Each wall is flat, endless, passes through zero and stands at right angles to its row. A trip goes straight from one point to another. List the walls that it crosses, first one first.

Walls:
(1): [ 0.24 -0.76]
(2): [-0.47  0.10]
(3): [-0.28  0.38]
(4): [ 0.44 -0.03]
(5): [0.25 0.45]
(6): [-0.18  0.17]
(7): [ 0.04 -0.42]
(8): [-0.26  0.50]
(9): [-0.54 -0.15]
(10): [-0.11  0.49]
Trips:
[0.35 0.39] to [0.32 0.00] => 6, 3, 8, 1, 10, 7
[-0.32 -0.14] to [ 0.02 -0.30] => 8, 3, 6, 2, 4
[-0.10  0.02] to [-0.37 -0.50] => 7, 10, 1, 8, 3, 6

Walls:
(1): [ 0.35  0.22 -0.35 -0.09]
(2): [ 0.69 -0.48 -0.04  0.09]
(3): [-0.53  0.31 -0.57 -0.49]
(4): [-0.30  0.76  0.09 -0.29]
(5): [ 0.26  0.38 -0.41 -0.40]
(6): [-0.32  0.57 -0.27 -0.59]
(7): [-0.56 -0.33  0.12 -0.57]
(8): [-0.35 -0.16  0.37 -0.18]
(9): [0.19 0.06 0.06 0.55]
(10): [ 0.26  0.15 -0.11 -0.57]
(11): [ 0.13 -0.03 -0.33 -0.41]
(12): [ 0.18 -0.27  0.20  0.16]
Trips:
[-0.05  0.18  0.08 -0.33] to [ 0.37  0.49 -0.28 -0.08] => 8, 7, 9, 2
[-0.57 -0.33  0.40 -0.36] to [0.09 0.20 0.60 0.02] => 3, 6, 9, 7
[ 0.30  0.20 -0.37 -0.18] to [-0.63  0.10 -0.19 -0.42] => 2, 7, 8, 1

Walls:
(1): [ 0.35 -0.33 -0.65 -0.08 -0.21  0.66 -0.49  0.18  0.17]
(2): [-0.12 -0.08  0.12  0.58  0.18  0.49 -0.12 -0.05 -0.27]
(3): [-0.39  0.58  0.19 -0.17 -0.44 -0.08  0.08 -0.03  0.25]
(4): [ 0.25 -0.44 -0.07  0.04  0.01  0.09 -0.07 -0.33 -0.58]
(5): [ 0.27 -0.56  0.27 -0.42 -0.28 -0.12 -0.18  0.15  0.63]
(6): [ 0.22 -0.52  0.63  0.34 -0.36  0.42  0.37  0.60 -0.21]
(7): [ 0.01 -0.26 -0.32  0.32  0.40  0.66  0.92  0.26  0.09]
(8): [ 0.04  0.26 -0.58 -0.08 -0.10  0.05 -0.45 -0.25  0.34]
(9): [ 0.34  0.57  0.36  0.07 -0.46 -0.45  0.25 -0.28  0.09]
(10): [-0.15 -0.40 -0.17 -0.28  0.42  0.20  0.35 -0.45 -0.11]
Trips:
[ 0.37  0.58 -0.15  0.08 -0.31  0.27 -0.67  0.35 -0.15] to [ 0.50  0.14 -0.26  0.14  0.05  0.44  0.00  0.48 -0.20] => 6, 3, 9, 7, 4
[-0.62 -0.16  0.10  0.49 -0.11  0.18  0.19 -0.51 -0.08] to [-0.26  0.39 -0.12 -0.53  0.63 -0.33  0.05 -0.66  0.05] => 6, 8, 9, 7, 2, 4

Walls:
(1): [-0.03  0.15 -0.16  0.04 -0.10 -0.20 -0.43 -0.22 -0.09  0.43  0.08 -0.38
  0.40  0.23]
(2): [ 0.06  0.74 -0.44  0.33 -0.44 -0.18 -0.27  0.09 -0.15  0.21 -0.56  0.75
 -0.81 -0.80]
(3): [ 0.21 -0.52 -0.27  0.48 -0.32  0.75 -0.02 -0.33 -0.16  0.01 -0.22 -0.66
 -0.26 -0.61]
(4): [ 0.82 -0.25 -0.09  0.14 -0.12 -0.02  0.26 -0.38  0.37  0.42 -0.67  0.19
  0.59  0.09]
(5): [-0.40 -0.23 -0.22 -0.29 -0.32 -0.17 -0.29  0.18 -0.35  0.13 -0.20  0.57
 -0.16 -0.13]
(6): [ 0.58  0.62 -0.33 -0.10 -0.16  0.14 -0.33  0.51 -0.24 -0.15  0.03 -0.06
  0.14  0.14]
Trips:
[ 0.24  0.38 -0.12  0.18  0.04 -0.28  0.29 -0.45 -0.29 -0.20 -0.21 -0.22
 -0.01 -0.55] to [ 0.04 -0.07 -0.23 -0.45 -0.23  0.46 -0.26  0.08  0.27  0.01  0.37 -0.55
 -0.23  0.34] => 1, 4, 2
[-0.09  0.15 -0.08 -0.03 -0.60  0.31 -0.45  0.18  0.37  0.48  0.36 -0.14
  0.09 -0.17] to [ 0.16 -0.16  0.67 -0.20  0.00  0.03 -0.14  0.20 -0.62 -0.13  0.13 -0.30
  0.36  0.35] => 2, 5, 3
[ 0.00 -0.31  0.33 -0.37 -0.09 -0.15 -0.65 -0.39 -0.18  0.24  0.28 -0.26
  0.24  0.16] to [-0.66  0.54 -0.17 -0.17 -0.08  0.09 -0.74 -0.26 -0.01  0.09  0.10  0.16
  0.38  0.36] => 6, 2
[-0.31  0.13  0.42 -0.05  0.05  0.12 -0.82  0.40 -0.35 -0.43 -0.19 -0.14
  0.42  0.16] to [-0.25 -0.43 -0.21 -0.33  0.21  0.25 -0.05 -0.43 -0.43  0.51  0.52 -0.03
  0.27  0.58] => 6
[-0.16  0.01 -0.40 -0.09 -0.04  0.32 -0.23 -0.64  0.11  0.03 -0.06  0.46
 -0.24 -0.44] to [-0.12 -0.17  0.31  0.14  0.32 -0.43 -0.42 -0.44 -0.33  0.09  0.34  0.85
  0.19  0.10] => 3, 1, 4
[-0.20  0.12 -0.24  0.53  0.10  0.44 -0.01 -0.59  0.23  0.26 -0.43  0.24
 -0.28  0.26] to [-0.62 -0.12 -0.19 -0.36 -0.07  0.32 -0.43 -0.27 -0.70 -0.31  0.06  0.20
  0.12  0.25] => 5, 4, 2, 3
